Every row gives one point. A path goes straight from each point to the next, and from the last back to the first. The post is the endless flat space through its rows: a point in 2 columns, a line in 3, a plane in 4, and so on, so that a path can go around it. How many times does the path go around the post? Going back the other way cancels.

Post, 2 rows:
[[ 11 -22 -16]
 [-69  -4  13]]
Path:
[[-34  15 -10]
 [-40 -23 -29]
 [ 36 -45 -48]
 [ 11  -3 -49]
 [-29  47  16]
 [ 11  -7  27]
 [-36 -23  11]
 [-25 -15  21]
 [ 16  20  10]]
Times around: 0

Post:
[[ -1 -20  30 -49 -31   4 -12 -12]
 [ 13 -19  42   4  16  19  42  17]
 [  1 -45   2 -30 -11   7   8  25]
 [ 10 -39  16   8  37  26 -18   4]
 [ 10   3 -20 -11 -41  28  15   3]
 [-22  91 -28  34 -20 -95  -1  63]
 [  2 -22  -4 -12   5  -6  22 -21]]
Path (25 x 8):
[[ 27  -2  -7   3  21 -35 -38  22]
 [ 14  25 -26   4 -20  33 -14  28]
 [-43   3 -46  -3  30 -32 -25  22]
 [-34  -4  32 -14 -11   2  37 -32]
 [ -7  -3   6 -18 -61 -23  30  66]
 [  6 -40  11 -12 -19   2 -13  21]
 [-32  -5   5  44  18 -19   7 -14]
 [-23 -15  24 -34 -13   5  -5  34]
 [  4 -29  69 -49  52  16 -24  27]
 [ -2 -39 -10 -75 -28 -11 -36   9]
 [ -4 -35  22 -20  24  29  24   2]
 [-54 -27  -3 -15 -23 -12  20  23]
 [-16 -30  18   7  28 -29   5 -35]
 [ 37   8 -11  56 -12   1   4  36]
 [ 15  16  23 -26  -4 -45  31  -6]
 [ 21 -20  81 -35  -1  69  27 -12]
 [-34 -26  12 -31  -1  20  37 -40]
 [-21 -27  15 -16 -14 -10  49  20]
 [-12  35  38 -25  21   0  13   4]
 [ 33  22  11 -13   8  29  10  36]
 [ 72 -40  20  -7  11  66   9  21]
 [ 13 -20  30 -28  35  48  28 -44]
 [-45 -18 -35  -7  55 -21  18   4]
 [-28  -9 -24  29  -8 -45  45   6]
 [ -1 -33  32 -20 -17 -22  11 -10]]
Times around: 2

Post (10 x 11):
[[-20 -32 -39   3   3 -41 -32 -95  18  70  34]
 [ 15  -2   2 -41 -14  -7 -33 -17   7  17   3]
 [-31  -1 -30   2   7 -56  10 -23  12  27  57]
 [ 16  16  -7   0 -19 -11  12 -12  30 -13 -21]
 [-32 -15 -10   0  41 -19   9   9 -13  -6 -35]
 [-21 -31 -42  21 -22 -25  13  24  13 -16  -2]
 [ 28  -5   6  22 -18  18 -54  12  21  28 -25]
 [-11  13  11 -12 -19  11   7  22 -28  16 -14]
 [-33   0 -10  -1  34  24   9 -10  -7 -24 -18]
 [-28 -14  -9 -22  27  11  22  14   8  21 -16]]
Path (14 x 11):
[[-15 -21 -62 -14 -37 -21 -24  49   2 -19  23]
 [-19  -3 -16 -39   4 -19 -15  -9  11  30  12]
 [-14   8 -22  18  41 -33 -25 -30 -16  28  15]
 [-18   2  -4  39  17  -7 -29   2 -35  11  32]
 [ -9  -9 -16  25 -13 -39  41  14  42 -12  12]
 [-38   6  -3  17   4 -24 -17 -38   9  -8  31]
 [-27  -4 -19   7  -2  -4   2  25   8  10  -3]
 [-12  -4 -31  -2  32 -35  -5  -7 -11  17 -30]
 [ -8   7 -33  23  -1  12  39 -20   6 -32 -24]
 [ -2  30 -12  19 -16   1   5  13  -2 -29  -2]
 [-24 -18 -45  17  19 -31  15  -9  33  40 -22]
 [  6  12 -41 -20  19 -10   2 -26   1  30   3]
 [-28 -18 -31 -42  -3 -24  13 -63 -11  33  50]
 [ 39  22  -8  35 -17  37  12 -10   6  32 -24]]
Times around: 1

Post, 13 rows:
[[ 23  16   6 -34 -91 -34   0 -27 -21 -56 -29  45   1 -46]
 [-18  28  15  -5  -5 -36 -17 -53  -5  15 -14  17   6 -12]
 [ -9  -4  -4  -5 -61   1  10  -1   8  -2  -7 -29   8  13]
 [  0  20   6  13  -3 -16  -1  18 -26   4  -4 -54  25   8]
 [ -9  19 -17  14 -13   1  -6  -7 -10 -21 -27  20  24  13]
 [  4  35  18 -26  -4  59  12 -20 -15  33 -26 -45 -34  23]
 [-10 -17 -10   6 -15   5 -39  -5 -10 -23 -33 -31   6 -36]
 [-12  -2  21  13 -31  20 -14  13 -14   6  20  -6 -20  -4]
 [ -3  30 -51   6   1   5  54  -6 -14 -13  33 -56 -85  44]
 [ 28   3  -5  28 -15 -44  54 -27 -11 -30   1  -7   5 -95]
 [ 19  17  28 -49   7  52  15 -12  16 -10  16 -23 -26  -6]
 [  1   7  17   7  21   0   8  21  45  -3 -19 -27 -44  -1]
 [-28  13  36  26  18 -23  16 -34   0 -24 -22 -17 -13  18]]
Path:
[[ 32  20  -2  -1  11 -19  11 -17 -12 -20 -67 -38  16  -7]
 [ 38  32  -9   1 -20   6 -19 -17 -16  -6  -6 -27 -26 -18]
 [  1  46 -13  20  -5   6  45 -53 -27 -15   3   0   4 -65]
 [-27  11  -3 -31 -54  45  31 -30  29   4  -7  16 -34  -8]
 [-12  14   7 -24 -13  14  -8 -11 -18  -5  -9   6  -3  29]
 [ 25  -6  14 -17   4  10  17 -13   3  12  32  11  36  -4]
 [ 23   0   4   3 -37  35 -11 -19  -2   8  14   9  12 -51]
 [-45  35  19  15 -45 -34 -29 -29   9  -5  12  31 -14   7]
 [-36  25  27  18 -28  12  36 -16 -13 -16 -26 -17 -26 -12]
 [-49   0  44  29 -33 -24  31  -5  -9   4 -35 -37 -10  23]
 [-32  48  14  17   9  -7  53 -60  -5 -10 -62 -46 -22  48]
 [ 25  61  41   9 -12  23  20 -21 -51 -34   3  -1 -10 -38]
 [ 55  -1   9 -20  12  21  58  10  50 -43   7 -35 -14  -9]]
Times around: 1

Post (17 x 18):
[[-36   7 -47  12  33 -26  -9  36   9  16  74   2  -6  42 -17 -12  28   4]
 [ 33 -10  13  -9   2 -18  12 -25  53  10  -1  41  12  -3  -8  25  40  38]
 [ 72  19  30 -27 -21  -6 -46 -43  -4  11 -19  14   7  24 -26  14   4   1]
 [ 22  -6 -11   9 -46   5  36 -32  -5  10  -3 -24 -27 -37 -20 -21 -42 -13]
 [-23  -2  20 -46   3   0  38  -8 -43  13   4  10 -30  29 -11 -45  24   4]
 [ 41  29  28   0 -28 -13  19 -15  30 -13  12  20  22  15  34 -13 -50 -17]
 [ 19  11  55 -41 -14   2  41 -12 -45  29   7 -23   5  11   7 -16   9 -29]
 [ 33  66 -20   2   7 -44   3 -15   6 -18 -12  20  24  -5  25  12   7 -29]
 [-49 -51 -38  -7 -17  45  15 -33 -13 -26 -21 -26  32  -4 -49  27   2  17]
 [-10  16  17  58 -14  -1  14 -20  -9  10   7   7 -29 -35 -21  15   9  42]
 [  5   4  54  -3 -43 -57  44  -3  24  13  13  -3  -2  57 -23 -24   1 -20]
 [ 49 -32  -1 -23  25 -23 -30  -9 -30 -12  12  21   1  -9 -26 -24  39 -40]
 [-58  31  41   3   6 -24   5  19 -21  12   8  -5 -57 -43 -30  -5 -12 -23]
 [-82  10 -37  10   3  20  19  11 -40  41  40  17 -26  26 -46   6  16 -24]
 [ -8 -24  -8 -43 -16  56  32  23 -49  -7  -3  -1   2  30 -53  -6  18   4]
 [ 26  -1  29  -1 -31 -27 -12 -18  44 -18  10  17 -48  31   2  20  31 -32]
 [-30 -13  28  24 -11  33  47   5  22  34 -37 -10   4  38  -1  -7  36  34]]
Path:
[[ 13  36 -36  17 -34  36  43   0 -16  27  12  -1 -33  51  43   7 -20  13]
 [  9  10 -39  -5  12 -22 -33 -24  28 -49 -17  61  -9  20 -26   8   0 -15]
 [ 42  10  44  27 -30 -22  52 -61 -34  21  -2 -25 -14  -9 -61 -27  11   5]
 [-17  -9   0 -75   1  10   3   0 -38   4  24  28   6 -23 -63 -26  30 -41]
 [-32  -9 -20  30  24  29   3 -35 -56 -15  51  29 -53 -27 -28 -15  25 -13]
 [ 26  -2  10  21  29  33  -7  -7 -19  13  26   5 -10 -10  29  -2   0  19]
 [ -3  13  15   3   9  10  48  25  -4  22  -4  42 -16   3  -4  26   5  31]
 [-53  13  51 -18  -5   0   2 -20 -35 -16  30   5 -40 -11 -27  -9 -42  10]
 [ -1  29  -5 -21 -14 -24  14 -44  21 -26  23  33 -12   1  16  13  -4 -28]
 [ 33  38  44 -20 -24  46  17 -29 -51  15  41  -5 -56 -23 -18  -2 -53   3]
 [-21  65  10 -53  -7  -8  75 -29  52  10  26 -12  57   7  28  57  -4  59]
 [-37  39   9 -23  29 -21   3  42 -39  16 -12   7  17   6   4 -20  86 -36]
 [  7  -4  21 -14 -30 -33  51   3 -16  28   3  -6   3  47 -26  -4  41  -5]
 [ 95 -25  42 -70 -35  51  14  -2 -60  18 -10 -27  -6  44 -45 -20  -6  -1]
 [ 35  39  21 -40 -22  15  66 -24  11  -1   9  40   1  -7  -8  -2 -39  38]
 [-42  67 -20 -31 -23  12  31 -28  -5  -4   8  34 -40 -10  26  12   9 -56]
 [-13  39  54 -83  -4 -54 -23  34   1 -22   1  19 -23  -2 -53  14   2   6]
 [-25  30  31   8 -26 -15 -10 -11 -37  17   4  10 -30  11  11  11 -20  18]
 [ 23  20  34  -1 -13 -38   8 -70 -10   4  21  36  38  20 -17  38 -52 -12]
 [-10 -37   8  19  18   2 -17 -43  39  56   5  12   3  -5 -18  14   7  31]
 [-22  49   8 -13   2 -19 -17  -2 -14  68   9  26  13  21 -39  15 -19   3]
 [ 17  10 -29 -63  -5   7  23 -24 -26 -23  -3  22 -25 -21  26  25   4 -18]
 [ -1  20   6  54  -6 -43  19  19 -25  15  -3  -7  33  60 -33  18  27 -68]
 [-47  22  66   8  15 -11  -4 -28  13 -10  -3  21  13  -9  -6  -1 -34 -32]
 [-63   4 -63  -5 -23  29  -2 -49  28   0   9  14 -44  10 -11  -2 -19  -5]
 [-26  10  -6   0 -51 -16   0 -30   4  40 -25  -1 -23  30  -3   7  34 -10]]
Times around: 3

Post, 17 rows:
[[ 22   7  22 -36  29   4 -21  50 -45 -41 -31   2  54  19  24 -16 -31   4]
 [  4  -3  35 -19  39  36 -61  19 -13 -24 -65  23  28  -8  -6  14 -41  13]
 [-25  -1  20  -2   2   9  28  50 -12  -2  -1  -8 -44  24 -34 -14 -26 -20]
 [ 37 -12 -29 -29  19  -6  45  36  -7  26   1  18 -43   0 -50 -17 -10 -35]
 [-15  -5 -10 -23 -29  25 -17 -35  31 -11  30   7 -11  27 -16 -18  32  19]
 [ -6 -46   5  23   4  -8 -13 -32  57 -12  49 -11  24  -9  11 -32   8  -9]
 [ 17   9  37   3  15 -23   8 -26  22 -14  45   3 -28 -17  -1  -7  40  15]
 [ 16   8   1  11 -17  13  23 -43  15   1   0 -17   9  11  12  -8  21 -10]
 [ 14 -25   6 -11 -33  -5  -3 -20  15  -3  10 -40 -43  -6  -3 -25  34 -15]
 [ 14  -7 -12 -13 -19 -42  -2  46  13 -12 -12  25 -20  16 -50  26  -8 -34]
 [-46 -50  -8   3   3 -16  19 -36  -9   3  14   3 -20  -9   0 -16  49   9]
 [ 12  30 -20 -10  14   4 -19 -22  21  12  25 -27  -7 -22  36   4  38  -9]
 [  1 -12  12 -12  13 -14  -1  12  55  34  -4 -14  24   0 -14 -34  41  10]
 [ 19  10   9 -11  57  36 -50  45 -21 -51 -74  34  29  16  47 -18 -25 -39]
 [ -1 -23  46 -38  16  -2 -46  45 -35  -5 -38  47  33  47  15   1 -39 -37]
 [ 15  19   6  -4 -27   8  19 -11  21  11  18  20 -25 -58  -8 -47  16 -16]
 [ 22 -27  13   2 -25  37  10  -8  36  -4  33   3   5 -18  47   2  38  14]]
Path, 25 rows:
[[  5  37 -16  -5  -8  20  35  -6   8 -23  -8  -8 -21 -20  60 -71  31  18]
 [-45 -28   4   1 -16 -70 -42   3  -9 -10  27 -32 -76  44 -78 -24   4  -8]
 [-53 -14  55  17  42  17 -17  50 -14  -7  -2  16 -19 -26 -42 -76 -58 -36]
 [-68   4 -13 -44  25  18 -22  15 -25  13 -33   4  12  -4 -32  13 -27 -44]
 [-12  20 -32 -11  -9  38  41  -7  16 -28 -27  25  33 -22 -14  17 -26  19]
 [ 12  32 -38 -22 -21 -13 -23 -40 -14 -13  -2  33  17  13  45  23   4 -26]
 [-46  -7  -9  43 -16 -16  -9   2  45  24  -8   0  29  -1 -15 -54  18  23]
 [ 63  51  68  18 -15  36  -6  23  63 -16 -10 -16  -9  22 -67 -24 -28 -17]
 [-16  10  27   1  69  17  19  -8  24  -5  -6 -57  20   7 -25 -16  17  28]
 [  2  35 -24 -18  20  -2   5  -1   0 -12 -49 -55 -24 -33  23 -11  46  -3]
 [ 77  35  -6 -25 -32  20  -7 -48  42 -17  40 -27 -58  13  12 -46  -2  -5]
 [-44 -27  26  -8 -17 -27  13  28 -33  -5 -18 -28 -25 -30 -24 -63  32  53]
 [ -3  52  19   6  52  33 -34  23  41 -12  37  21  -3  25  13 -27  24  -1]
 [ 66  13 -65  14 -11  -3 -19  -9  43 -45 -29   7  37 -34  23  11   7 -89]
 [ -7  18  15  -8   0 -22   9   9  30  23  10 -41  23 -12  25  -5  10 -33]
 [ 23 -54  -5   6 -13 -56  33   9   9   0  45 -30  -1  72  12  42 -22 -21]
 [ 41  -4 -12  12  -2   5 -24 -28  25 -14  44  10  -7  29  43 -26  16   7]
 [ 20 -39  41 -13 -41 -17  14   7  -8 -29  50  -1   9 -23 -52  28  19  50]
 [ -6 -52  80 -28  48  -5  11   6 -27 -14  -1  67  -2  -6   7 -26  11 -45]
 [ 14  86   4 -54 -11  24  -7  27  26   0 -36  36  36  10 -17 -21 -15  -4]
 [-14  20  12  -3  -8 -48   4  27  42  -2   6 -11 -68  42 -68 -33 -21 -17]
 [ -3 -14  23  32   3  18 -24 -26   2 -36  29 -24 -21  19  48  -3  32  11]
 [ 36   6   2 -24 -49   4 -13  49   2 -10 -27  10  -6  67  -6   4  20 -54]
 [ 60  19   0 -34  -1   6 -24   5  36 -13  18  11  39   7  31 -24  29 -36]
 [  3 -46  32  -9 -12  44 -30 -36  21 -60 -13  41   5 -13  24 -30  19  20]]
Times around: 5

Post:
[[-19  23 -23  38   6  -5  43  16 -12  10 -16  12  -9  -2  18   7 -40 -28]
 [  4  19  18  39  -1  15  26 -16   0  -6  24 -57 -68  34  27 -39  88  17]
 [ 16  -6  -4 -31  32  14  18 -13   7  60  14  26 -13  -2  -3   1   7  25]
 [ 20   3  -1  21  -3   5  85   8  50   1  64 -26 -37   2   8  23  19  -1]
 [-14  18 -36   5 -43 -33  36 -32 -34  49 -31 -28  -2 -19 -18  21 -31 -33]
 [  5 -14 -42  24  10 -19 -25  21  69  -7  33  28  15 -25  -8  33 -10  26]
 [-12 -22  16 -19 -37  -8 -24 -11  28   2  -3  -3 -17 -60  14  49 -46  32]
 [ 14 -20  -5  28 -10  -9  30   2 -22   8  -4  -3 -10  26 -15  22  34  31]
 [ -2 -27  -8  45 -27   6  21 -15  23  30 -29  22 -49  -4  10  45  23   0]
 [ 32  -8   9  51  12   5  14  15  48  19 -12  -5  -1   8 -35  55   0  12]
 [-27  18  10 -11 -37  -5 -15  23  21  10   9   8  39   7  35 -31  27  14]
 [ 35 -10  11   9  30 -28  14  14 -39  12 -56  -9 -21 -49  12  39  54 -65]
 [ 62  10   1  60   4  19  24  25  28   9  23  41 -45   8 -54  30  69  17]
 [ 27 -18 -23 -20 -13  -9   2  40  46 -39 -40  43 -22  -1   9  31 -16 -31]
 [  3  11  -5 -16 -13 -22 -39  58  17  12  13  24  29  42  24  21  -5 -19]
 [ 26 -18  -6   2  12   6 -14  22 -27  47 -43 -39 -21 -56  33 -12  29  -5]
 [ -3  -1 -10  15  20  67  18   8  -5  -6   7 -34 -33  -2  17   3  78 -16]]
Path (30 x 18):
[[-11  27  22  14 -12  14  -1  35  -3  85  10  14  16 -28 -13 -39  46  11]
 [-19  12 -16  13  19  30  38   6  27  14  11   0  29 -55 -31   5  73 -10]
 [-27  14 -19 -17 -69 -28  24  -3  52 -20   9  22 -51  24  37   8  15  23]
 [ 12   5 -12   1 -55   4   6  27  18  14 -11  15   0  24  -4  28  27   4]
 [-58 -40  22  -3 -72  13  21 -39  62  56  -3  35 -67   7  31  71   3  24]
 [-14 -32  11  19 -11 -28  16   4  17  30 -17  12 -24 -18  18  24  40 -16]
 [ 52 -37  -4  24  19 -38  20  37 -25  55  36  -7 -18  27  21  32  12   0]
 [ 24 -37 -25  16 -15 -45   2  -5 -34  17  21  20  11  42   7  49  -6  11]
 [ 31 -33  -6   6 -11  -4   7  -1  25  20  32  -9  23  -2 -25  20  75  25]
 [-43  25  -8   7   7  39  26 -29   5  65 -10  19  -2  19   2 -44  47   0]
 [-14  15 -52  18 -20  -8  17   3  -6  37 -14 -13 -12  -6 -33  11  24 -29]
 [-13  -1 -25  45   2  -7  32  15  28  32 -27  47 -20 -18  -2   9  14 -55]
 [ 30   7 -17  21 -13 -15  20 -14   6 -13 -16  11  -5  10 -66  27   0  -1]
 [ 38  11 -23  46  -1 -28  29  11  64   8   5  -6 -13 -30  38  18  13 -35]
 [ 26  12   8  35  47  11  24  10  83  34  16  20 -74 -31  46 -27 -17  42]
 [-17  14  -7  -6   6   8 -13  24  -9  37 -46 -10  24 -51 -11  61  32 -55]
 [  6  -8   3   9  10 -18  39  36  56 -31  24   6  -3 -17   0  37  43 -62]
 [ 23 -27  22  66 -19 -24 -20  46  27 -26   3  14 -21 -12  25 -10  28  19]
 [ 63  34   2  58  17 -43  26  16  65  15  14 -26  53 -47 -25   0 -60   6]
 [  7  -8 -51  34   9  17  33  15  46  17 -36   6   3  -1  23  28  -9 -35]
 [ -7  32   9  -9  15  30  61 -28 -20   0  20  12  -2   3  19  65   6 -14]
 [-10 -23 -62  13 -25 -19  32   4 -25  18   4 -15  31 -34  29   3  -5 -34]
 [-17 -33   9  34 -21   9  11   7 -44  25  13  34  62 -19 -49  42  51   7]
 [ 12  17 -34   9 -32 -53  -4 -13  18   1 -11 -20 -31  32 -40  48  12 -59]
 [-16  16 -56  15 -19   6 -32  16  -7   5   7 -48  34  55 -44  39  15  -5]
 [ 27   5  -1   7  -6  45  18  21  19  -8  11  -9   0 -18  18  45  24  22]
 [ 13  41  -6 -12   7   2  -3  -5  28  24  -1  24  39 -21  21 -12 -68  -3]
 [ -9   8  34  11 -69  -8 -15   7  27  -1  21   6  18  -6  19  68  10  -6]
 [ 10  53  46  42 -19  27  33  22  62 -46   0  -2 -17 -63  24  -6  25  28]
 [-11  35  -8  31  -4  23  31  10  16  62   3  34 -15  21 -27  45   5 -11]]
Times around: 1
